Each row is a point. Each copy is the shape, with its points in the same order, turned, moved and blurred by noise. Is it also mirrored, or only turned?
In the rows, zero is written as 128.

Shape, 7 rows:
[[123  81  80]
 [184 154 142]
 [100 176 164]
 [178  57 145]
 [120 146 160]
 [ 81 110 154]
 [176 107 102]]
Copy 1:
[[122  60 116]
 [170 164 133]
 [ 82 187 116]
 [157  84 194]
 [100 162 137]
 [ 61 124 142]
 [169 102 134]]
Copy 1 is: only turned
Copy 2:
[[ 91  89 133]
 [121 158 219]
 [154 197 140]
 [149  66 197]
 [155 165 157]
 [166 136 112]
 [ 98 104 194]]
Copy 2 is: mirrored
Copy 3 (7 x 3):
[[156  93 180]
 [117 192 134]
 [ 73 136  91]
 [211 162 129]
 [109 140  96]
 [131  96  96]
 [155 170 172]]
Copy 3 is: mirrored
Copy 4, 7 rows:
[[138  90  68]
 [165  81 171]
 [115 160 170]
 [107  25 120]
 [118 121 160]
 [ 80 135 119]
 [159  64 112]]
Copy 4 is: only turned

Shape:
[[147 155 110 155]
 [133 153 166 115]
 [152 152 116 174]
 [ 88 160 172  66]
 [147  89 136 159]
 [160 150  34 155]
 [102 145 152 141]
 [145 147 129 141]
 [172 150 109 137]
 [ 79 132 185  92]]
Copy 1:
[[149  78 134 142]
 [159 148 108 158]
 [159  77 157 149]
 [156 174  65 112]
 [ 90 110 158 136]
 [143   7 127 119]
 [154 144 136 115]
 [146 105 125 144]
 [133  72 123 162]
 [149 187  95 108]]
Copy 1 is: mirrored
Copy 2, 10 rows:
[[174 132 125 152]
 [125 170 124 104]
 [182 122 142 146]
 [ 85 169  76  82]
 [125 128 170 176]
 [205 122  95 206]
 [126 132 130 107]
 [152 146 127 141]
 [171 157 126 173]
 [ 74 147 110  79]]
Copy 2 is: mirrored

Shape:
[[ 87  80 167 173 165 163  96 150]
 [120 118 118 107 181  70 146  96]
 [154  77 151  93 178 110 136  94]
 [129 179 150 125 108 126 106 158]
 [145 178  68 118  72 110 166  93]
 [105 185 116 109 130  58 118 200]
 [210 148 166 179 130 131 121 126]
 [ 95 141 140  97  70 151  98 170]
 [153 129  92 119 185 169 165  97]
 [151  88 140 134  94  58 196 144]
 [163 195 142  85  85 155 192  60]]
Copy 1:
[[133  88 161  99  47 187 156 129]
 [ 60  81  87 146 111 117 111 140]
 [ 86  70  93 134 141 145 160 106]
 [117 130 204 144 116 101 129 159]
 [ 89 186 146 156 152  87  54 115]
 [120  96 175 134 102  51  95 212]
 [128  96 193 215 137 161 130 112]
 [146 156 191  86 108  90 155 136]
 [ 68 106 138 116 162 185  89 117]
 [164 135  72 188 123 113 115 152]
 [ 52 208 156 172 196 131 128 124]]
Copy 1 is: only turned
Copy 2:
[[ 46 112 173 158 108 125 135 172]
 [ 78 147 114 149 110  75  82  58]
 [ 69 127 132 137 126  22 107  97]
 [108 180 150  86  87 135 141 120]
 [162 155 104  81 163 143 145  44]
 [128 182 100 111  30 151 117  91]
 [ 77 210 149 120 143  84 196 112]
 [122 116 149  56  79 143 147 149]
 [143 156 140 169 179  73  93 114]
 [111 116 116 135  82  76 190  36]
 [173 170 185  65 172  84 139  43]]
Copy 2 is: mirrored
Copy 3, 11 rows:
[[ 98  72 146 109 154 173  82  81]
 [187 132 131 117 163  79 138 111]
 [178  85 139 111 128  68 108 114]
 [110 161 107 156 102 165 124 127]
 [143 178 129 125 133 145 233 183]
 [111 217  80 136 156 128 113 129]
 [145  98 149 194 124 162 100 193]
 [ 78 136  70 105  95 166 146 110]
 [190 116 188  84 118 136 136 146]
 [ 83 115 143 137 168  53 168 159]
 [150 158 182 147  52 127 220 149]]
Copy 3 is: only turned
Copy 4:
[[111 113 177 161 222 140 172  86]
 [155 131 121  64 126 141 157  99]
 [188 107 157 104 143 173 148 117]
 [ 84 175 144 164 123 142 156 128]
 [ 93 142 108 126  66  99  85  98]
 [ 40 158 117 100 100 137 199 151]
 [144 132  96 214 118 161 158  92]
 [ 55 154 179 161 145 136 114 154]
 [166 104 175 134 103  95 151  63]
 [ 91  77  99 105 106 210 111 107]
 [137 187 160 150  51 147  64  68]]
Copy 4 is: mirrored

Shape, 15 rows:
[[128 123 172  91  69 166  83 129 145]
 [100 207 125 137 136 151 150 100 180]
 [126 183 177 115 127 110 162  69 114]
 [180 126 121 161 135 147 215 127 150]
 [149  92 134  77 129 129  94 141 166]
 [170 105 151  54 148 113  28 109 135]
 [158  80 113 117  93 178  69 136  91]
 [114 170 122 159 182  73 172  85 152]
 [ 69 145 151 106 149 101 131 151 145]
 [147 100 150 144  98 117  76  83 154]
 [121 237 136 157 162  90 170 196 150]
 [161  87  78  60 100 108  56  94 120]
 [151  91 109  62  79  86  81 149 133]
 [155 103  80 172 170 157 223 149 104]
 [148 121 131 173 129 108 143  79 126]]
Copy 1, 15 rows:
[[183  85 127 154 148 130 100  81  96]
 [202 106 111 123 180  84 129 189 176]
 [129 164  80 114 198 119 117 162 133]
 [141 149 160 120 143 167 208 175 158]
 [172  89 164 122 135 108 146 105  69]
 [108  62 166 110 157  89  84  85  36]
 [115  54 131 152  88 140 133  63 106]
 [130 133 108  67 185  83 176 191 150]
 [169 142  97 140 167  41 164 123 108]
 [149  69 130  78 164 146 136  71 117]
 [158 196 157 119 155  31 160 166 192]
 [127  66 144  75  75 127  98 100  49]
 [176 119 155 100  91 112 107  72  62]
 [110 142 131 139  88 137 243 191 159]
 [113 116 110  85 156 135 168 117 147]]
Copy 1 is: mirrored
Copy 2 (15 x 9):
[[ 93 157 164 173 121 188 146 130 193]
 [143 140 141 147 190  74 185  78 172]
 [139 192 148 170 140  71 133  94 134]
 [104  88 157 101  95  63 129  81 133]
 [118 116 113 146  92 153 162 148 177]
 [117 176 123 154  86 181 183 219 144]
 [ 63 125 149 138 118 211 141 129 119]
 [184 141 112 101 161  50 153 116 106]
 [139 128  91 183 163 107 118 134 180]
 [166 157 161 114 130 185 140 141 148]
 [100 152  85 102 203  14 128 118 181]
 [116 155 101 137  87 211 179 140 122]
 [119 148  76 131  73 198 146 138 178]
 [ 91  47 127 112 111  65 121  61  85]
 [158 137 159 110 134 125 136 101  99]]
Copy 2 is: mirrored
Copy 3, 15 rows:
[[221  83 122 110 160 142 113 161 169]
 [138 165 190 151 148 163 164 152 195]
 [168 166 200  73 126 130 141 171 140]
 [114 109 204 111  71 162 113 116 151]
 [164  99 105 120 172 147  66 130 150]
 [197 119 118 109 230 143  36 143 112]
 [224  65 116 146 139 169 101 124  85]
 [ 81 195 192 116 146 116 141 142 132]
 [126 156 111 114 147 129 128 199 151]
 [169  79 161 119 192 101 120 118 120]
 [ 92 176 189 182 105 135 109 234 173]
 [227 142 103 127 172 118  57  80  97]
 [197 115  95 126 145  90  45 119 129]
 [ 85 119 169 137  45 198 125 102 105]
 [132 121 203 110 139 121 134 117  95]]
Copy 3 is: mirrored

Shape:
[[ 50 176 151 155  61  91 104 174  89 106 152]
 [171  81  98 145 213 137 158 103 147 116 132]
 [126 158 112 107  53 115  76 182  75 146 181]
 [ 80 139 145 146  70 160  83 193 153  93 166]
 [130 117  53  81 203 140 121  94 167 102  96]
 [106 123 161 133  52  97  81 147 177 148 139]
 [171 159 111 141 130 121 122 108 146  90 188]
 [165  72 111 114 204  81 145 145 151  86 132]
 [128 139 121 143  81 128  99 212 131 146 100]
 [210 143 130  64 182 123 175  94 153  75 151]
 [148  51  72 119 148 121 169  80 146 112 131]
 [190 148 104 142 192 104 158  73 147 115 108]
 [148 170 178  99 153 157 175 114 110 157 188]
 [111 135 127 136  40 136 144 175 124  93 111]
 [168  80 127  74 205 113 132  70 116  95  89]
 [193 145 168 135 147 167 111  89  93  95 158]]
Copy 1:
[[ 50 200 130 158 133 168 150  78 107  73 104]
 [209  75 110 127 148 134  91 185 151 108 147]
 [ 85 239 127  94 155 169 127 129 104 118  73]
 [ 88 176 157  94 160 108 167  92  85  66 117]
 [222  92 124 107 139 118  65  93 166 149 132]
 [105 159 111 132 176 143 138  92  21 109  98]
 [175 143 127  84  97 175 112 149  97  81 120]
 [201  85  91 145 151 115  81 158 147  75  81]
 [ 65 132 135 101 190 144 135 117 106 123  75]
 [206  96  64  83  54 121  88 166 129 115 101]
 [224 105  57 120 175 154 118 139 145 113 147]
 [183  63 101 123  99 182  67 158 124 127 136]
 [136 160 104 134  59 123 147 196 107 148 137]
 [ 72 142  81  88 157 151 168  87 116  93 106]
 [195 100  49 133 125 103  30 145 150 126 142]
 [125 145  98  78  89 132  75 194 105  93 166]]
Copy 1 is: mirrored
Copy 2, 16 rows:
[[192 153 121  96 208 137  72 181 139 129 110]
 [ 95  86 144 195  82  87 154 121 131 170  83]
 [225 153 117 130 161 157 118 193  74 101 112]
 [206 140 162 176 179 153  74 167 148 109 135]
 [116  73 144 150  38  84 177 133 164 127 149]
 [215 150 118 137 165 163 104 111 179  96  78]
 [162 184 170 177 123  97 161 157 131 140 107]
 [144  78 133 179  68  38 120 100 133 155  74]
 [169 123  71 173 139 157  87 174 131  94 100]
 [111 151 162 186  95  25 184  97  96 102 108]
 [129  99 140 157  73 114 152  71 117 184 121]
 [ 84 141 120 169  90  67 187 124 142 156  89]
 [ 90 132 182 166 176 111 157 139  68 100  80]
 [162 164  94 154 157 147  53 127 120 120 154]
 [122  65 104 152  98  36 202  86 133 141 121]
 [138 139 147 211 185  72 200 151 103 145 123]]
Copy 2 is: only turned

Shape (17 x 12):
[[148 199 117 138 170 104 133 126 159 196 123 157]
 [148  69 136 128 152 126 178 130  89 143  68  87]
 [143  91 108 140 182  77 128 110  59 113  65  71]
 [177 165 188 106 174  97 131  76  76 147 111 174]
 [ 89 126  98  85 111 112 133 135 162 146 210 164]
 [155  84  80 134 159 152 127 129  84 109  56 113]
 [ 87 158 142 103  68 128 134 124 154 116 143 121]
 [135  44 131 157 165  85 129 151 132 125  61 128]
 [157 167 174 116 168  92 170  87 149 162 129  77]
 [210  63 120  75 158 106 147  73 100 113  52 112]
 [146 173 136 135 111 112 146 145 170  90 198 152]
 [ 88 136 124 144  97 109 123  84 172 135 151 154]
 [177  69 156 106 129 148  82 120 109 125  87  79]
 [159  61 131 139 164 118 123 116  73 146 112  77]
 [125 127  98 176  97 137 142  95 159 136 181 156]
 [132 160 179  96 215 157 136  68 142 109 150 126]
 [118 165 102 130 124  92 104 105 181 127 176 134]]
Copy 1:
[[144 102  96 144 113 173 113  84 175 165 100 197]
 [188  82 137 119  70 150 189 145 110 141 186 116]
 [168  58 175 176  96 167 211 150 143 123 155  96]
 [126 131 146 107 114 249 146 108 144 104 119 145]
 [159 143 125 138 150  78  73 133 114  97 107 199]
 [173  65 119 148 104 157 189 193 101 162 132  99]
 [154 157 103 128 117  85  85 113 136 109 116 104]
 [125  61 173 148  83 126 177 131  79 175 166 126]
 [159 112 144  94  68 154 146  90 210 114 138 156]
 [185  68 192  98  52 200 161 188 108 135 120 105]
 [105 189 115 133  99  90 123 133 151 117  81 175]
 [107 105 105 144 107 100  70 117 133  99 118 141]
 [153 105 172  98 115 150 142 192 139 171 170  81]
 [160  82 165 138 107 156 180 181 140 133 196 130]
 [102 120  79 154  90  99  87 166 135 104 127 176]
 [120  98 122  44 140 156 164 126 181  89  95 150]
 [117 117 131 155 120  96  84 127 174 119  83 168]]
Copy 1 is: only turned
Copy 2:
[[138 166 119 170 152 140 165 131 168 181 122 184]
 [174  77  57 153 158 173 106 118 109 108 135  89]
 [184  93  70 129 201 112 125  73 123 123 141  60]
 [118  89 154 151 150 138 217 108  96 147 131 128]
 [ 48 190 119 109 132 170 110 148 191  93 132 149]
 [154  63  55 130 170 142 106 111 159 153 181  77]
 [ 77 172 119 118  94 145  72 131 117 137 136 121]
 [152  68  62 137 176 147  83  60 145  98 144 143]
 [185 146 137 135 120 134 144 138 114 128  79 133]
 [180  50  69  77 113 151 173  94 124 109 169  92]
 [ 53 135 131 112 118  94 108 175 153 137  90 162]
 [ 76 160 133 149  86 128  90  95 172 121 132 133]
 [172  72 113 105 146 134  91 128 102 108 212 116]
 [175  87  94 144 177 135 117 121 133  78 168  86]
 [ 77 141 110 169  93 103 103 147 201 110 136 136]
 [139  96 201 113 133 171 143 148 156 157  96 105]
 [ 94 180 138 106 120 101 112 125 186 130 125 152]]
Copy 2 is: mirrored
Copy 3, 17 rows:
[[125 131 107 172 103  82  99 126 128 192  77 201]
 [118 168  84 152 181 175 135  87 129  82 145 157]
 [105 191  96 216 200 132 125 110  96  86 159 141]
 [160 179  41 173 127  84  73  90  78 131  70 151]
 [152  40 131 116 121  60 123 137 118 143 114 112]
 [132 168  68 187 146 145 180 127 110  82 175 160]
 [146 128 165 107 108  85 146 107 126 135  99  91]
 [ 59 146  90 159 169 122 144 125 117  43 123 172]
 [141 164 136 152 132 119  45  60 128 144 110 167]
 [156 188  37 187 147 132  97 105 157  38 161 141]
 [182 100 176 120  95  76 106 144  81 111  87 160]
 [123  90 150 159  93  75 144  91 125 120  76 112]
 [106 187  74 140 101 156 112 125 101  71 171 106]
 [103 151  80 178 165 171 104 111  83  87 162 132]
 [151  55 148 171  84 120 148 117 102 114  82 140]
 [155 142  94 144  89  63  80  28  67 128 149 168]
 [131  95 165 174  89  58 108 131 115 133 109 128]]
Copy 3 is: only turned
